Each row is a point. The points of each table are mixes of a few directions, plus a little noise. Count the directions of each table, and those that both share. Where both have some left over, give the other angles between the two spaces (their principal angles), to ten degrees, smallest first.

First (7 x 3):
[[-0.36  0.02  0.73]
 [-0.15  0.22 -0.42]
 [-0.03 -0.01  0.09]
 [ 0.26 -0.12 -0.15]
 [ 0.32 -0.14 -0.23]
 [-0.31  0.21 -0.06]
 [ 0.27 -0.18  0.05]]
Second (7 x 3):
[[-0.12  0.01 -0.31]
 [ 0.15  0.29 -0.19]
 [ 0.11  0.32 -0.35]
 [ 0.06  0.00  0.13]
 [ 0.11  0.04  0.18]
 [ 0.11  0.06  0.15]
 [-0.40 -0.72  0.39]]
Directions: first 2, second 2, shared 1; angles 80

First (7 x 8):
[[-0.71  0.08 -0.18 -0.38  0.58 -0.30 -0.07  0.43]
 [ 0.09  0.11 -0.14  0.18 -0.16  0.19  0.09  0.05]
 [ 0.28  0.07  0.32 -0.48 -0.21  0.02  0.07 -0.70]
 [ 0.17 -0.23 -0.19  0.27 -0.37 -0.17 -0.14 -0.18]
 [ 0.19 -0.28  0.32  0.21  0.04  0.04  0.13 -0.06]
 [ 0.03  0.42 -0.08 -0.12  0.19  0.14 -0.35  0.37]
 [-0.04 -0.18 -0.05  0.33 -0.06  0.09  0.26  0.09]]
Second (10 x 8):
[[ 0.02  0.04 -0.02  0.00 -0.02  0.02 -0.03  0.01]
 [-0.35  0.30 -0.20 -0.31  0.27 -0.07 -0.15  0.28]
 [-0.64  0.14 -0.17 -0.43  0.48 -0.25 -0.03  0.31]
 [-0.24 -0.11  0.01 -0.10  0.17 -0.14  0.09  0.03]
 [ 0.64 -0.44  0.32  0.54 -0.50  0.16  0.22 -0.46]
 [-0.28  0.28 -0.18 -0.27  0.22 -0.04 -0.15  0.25]
 [ 0.35 -0.18  0.14  0.27 -0.26  0.10  0.08 -0.22]
 [ 0.65 -0.28  0.24  0.48 -0.50  0.21  0.12 -0.38]
 [ 0.08  0.24 -0.10 -0.04 -0.04  0.10 -0.15  0.09]
 [-0.23  0.02 -0.05 -0.14  0.17 -0.10  0.01  0.09]]
Directions: first 5, second 2, shared 2

First:
[[ 0.40  0.10 -0.09  0.12 -0.28  0.34  0.45 -0.11 -0.04 -0.11 -0.21  0.13
   0.19  0.34]
 [-0.88 -0.22  0.19 -0.26  0.65 -0.77 -1.01  0.24  0.08  0.26  0.48 -0.29
  -0.45 -0.76]
 [ 0.04  0.01 -0.01  0.01 -0.03  0.03  0.04 -0.01  0.00 -0.01 -0.02  0.01
   0.02  0.03]
 [-0.43 -0.11  0.09 -0.12  0.31 -0.37 -0.49  0.11  0.04  0.12  0.23 -0.13
  -0.21 -0.37]
 [ 0.22  0.06 -0.05  0.06 -0.16  0.20  0.26 -0.06 -0.02 -0.05 -0.12  0.07
   0.11  0.19]
 [-0.06 -0.02  0.01 -0.02  0.04 -0.05 -0.06  0.01  0.01  0.02  0.02 -0.01
  -0.03 -0.05]
 [ 0.44  0.11 -0.10  0.13 -0.31  0.38  0.50 -0.12 -0.04 -0.12 -0.23  0.15
   0.22  0.38]
 [ 0.28  0.07 -0.06  0.08 -0.20  0.23  0.31 -0.08 -0.02 -0.07 -0.15  0.09
   0.14  0.24]]
Second:
[[ 0.16  0.28 -0.11 -0.07  0.36 -0.05 -0.06  0.08 -0.05  0.33 -0.20  0.11
  -0.06 -0.44]
 [-0.18 -0.11  0.16  0.03  0.08  0.04 -0.28  0.17 -0.10  0.12 -0.15 -0.08
   0.04 -0.11]
 [-0.03  0.06 -0.35  0.07  0.13 -0.05  0.01 -0.10  0.13  0.04  0.03  0.03
  -0.34 -0.18]
 [-0.36 -0.16  0.14  0.08 -0.10 -0.23 -0.23 -0.03  0.16 -0.01  0.25 -0.18
  -0.04  0.11]
 [-0.23 -0.11  0.14 -0.10 -0.28 -0.48  0.09 -0.30  0.31 -0.34  0.77 -0.15
  -0.01  0.40]
 [ 0.12  0.21  0.38  0.04  0.06  0.00 -0.07  0.16 -0.09  0.38 -0.27  0.00
   0.40 -0.06]
 [ 0.62 -0.07 -0.64 -0.34 -0.17  0.42  0.82 -0.29 -0.19 -0.86  0.17  0.35
  -0.26  0.27]
 [-0.01 -0.01  0.51 -0.12  0.23  0.15 -0.36  0.43 -0.40  0.31 -0.46  0.00
   0.42 -0.27]
 [-0.09 -0.08 -0.24  0.40 -0.30  0.20  0.08 -0.13  0.21  0.02 -0.14 -0.08
  -0.15  0.28]]
Directions: first 1, second 5, shared 1

First, 11 rows:
[[ 0.07  0.19 -0.06  0.24  0.26  0.24  0.09 -0.24  0.08  0.19  0.01 -0.03
   0.09 -0.13 -0.05 -0.05  0.04 -0.02 -0.24 -0.41  0.27 -0.06 -0.20  0.09]
 [-0.38  0.03  0.43 -0.40  0.60 -0.36  0.08  0.29 -0.15  0.13  0.03 -0.26
  -0.60  0.39 -0.25 -0.37 -0.40  0.32 -0.12  0.40 -0.12 -0.18  0.65 -0.15]
 [-0.05  0.17 -0.05  0.37  0.15  0.13  0.21 -0.24  0.18  0.07 -0.06 -0.09
   0.14 -0.08  0.18 -0.09 -0.11 -0.14 -0.01 -0.32  0.20 -0.02 -0.06 -0.02]
 [ 0.43 -0.05 -0.37 -0.19 -0.27  0.04 -0.27 -0.18  0.21  0.08 -0.29  0.24
   0.06 -0.02  0.11  0.20 -0.08 -0.07 -0.07 -0.15 -0.45 -0.01 -0.29  0.17]
 [ 0.16 -0.01 -0.18  0.32 -0.24  0.37  0.00 -0.38 -0.18 -0.29  0.02 -0.02
   0.33  0.21 -0.20  0.31  0.58 -0.15 -0.16 -0.10 -0.06 -0.08 -0.12  0.18]
 [ 0.21 -0.08 -0.13 -0.17 -0.25  0.02 -0.20  0.17  0.03  0.10  0.08  0.24
   0.11 -0.37  0.04  0.12  0.11  0.02  0.06 -0.07  0.11  0.16 -0.39  0.05]
 [-0.33 -0.07  0.38 -0.28  0.25 -0.24  0.03  0.35 -0.28 -0.05  0.19 -0.17
  -0.33  0.21 -0.26 -0.17 -0.03  0.24  0.01  0.44  0.05 -0.04  0.43 -0.13]
 [ 0.14  0.17 -0.16  0.31  0.02  0.21  0.08 -0.12  0.26  0.25  0.04  0.12
   0.27 -0.53  0.24 -0.03 -0.05 -0.13 -0.01 -0.55  0.46  0.13 -0.50  0.04]
 [-0.14 -0.21  0.20 -0.69 -0.07 -0.64 -0.20  0.75  0.13  0.20  0.01  0.18
  -0.43 -0.29  0.27 -0.25 -0.64  0.22  0.42  0.48 -0.14  0.22  0.13 -0.26]
 [ 0.20 -0.20 -0.26 -0.09 -0.43 -0.02 -0.15 -0.36 -0.07 -0.47 -0.39 -0.03
   0.02  0.77 -0.05  0.33  0.15 -0.15  0.03  0.38 -0.99 -0.21  0.36  0.13]
 [-0.31  0.07  0.19  0.57 -0.01  0.25  0.32 -0.04 -0.20 -0.22  0.35 -0.18
   0.34 -0.17 -0.03  0.00  0.42 -0.13  0.11 -0.10  0.67  0.10 -0.03 -0.09]]
Second:
[[ 0.17  0.26  0.00  0.05 -0.05  0.11  0.33  0.16  0.12 -0.05 -0.02 -0.26
   0.05 -0.17 -0.09 -0.08 -0.33 -0.05  0.39 -0.07 -0.04  0.04  0.16 -0.16]
 [ 0.07  0.03 -0.03 -0.20  0.16  0.34 -0.10 -0.05 -0.39  0.03  0.24  0.03
  -0.28  0.29 -0.49  0.09  0.47  0.17 -0.40 -0.11  0.08 -0.25 -0.05  0.12]
 [ 0.01  0.01  0.18  0.25 -0.02 -0.34  0.07  0.00  0.33 -0.05 -0.24 -0.17
   0.49 -0.33  0.18 -0.01 -0.31 -0.07  0.21  0.21 -0.03  0.30  0.10  0.02]
 [-0.20 -0.16 -0.44 -0.31 -0.25  0.23 -0.10  0.04 -0.16  0.09  0.19  0.50
  -0.81  0.39  0.52 -0.12  0.01 -0.12  0.10 -0.35 -0.04 -0.35 -0.23 -0.24]
 [ 0.09  0.02  0.20  0.02  0.23  0.05 -0.11 -0.10 -0.18 -0.01  0.05 -0.15
   0.22  0.02 -0.51  0.13  0.37  0.17 -0.40  0.13  0.07  0.02  0.03  0.24]
 [-0.16 -0.21 -0.27 -0.35  0.01  0.33 -0.31 -0.11 -0.46  0.10  0.30  0.45
  -0.69  0.53 -0.02  0.05  0.54  0.09 -0.46 -0.24  0.05 -0.40 -0.26  0.05]
 [ 0.04  0.09  0.28  0.46 -0.11 -0.59  0.25  0.08  0.67 -0.10 -0.45 -0.36
   0.84 -0.65  0.42 -0.08 -0.74 -0.19  0.59  0.32 -0.09  0.54  0.22 -0.08]
 [ 0.00 -0.02  0.09  0.08  0.03 -0.12 -0.03 -0.03  0.07 -0.01 -0.07 -0.05
   0.19 -0.08 -0.01  0.02 -0.01  0.01 -0.04  0.10  0.01  0.10  0.02  0.06]]
Directions: first 5, second 3, shared 1; angles 70, 80
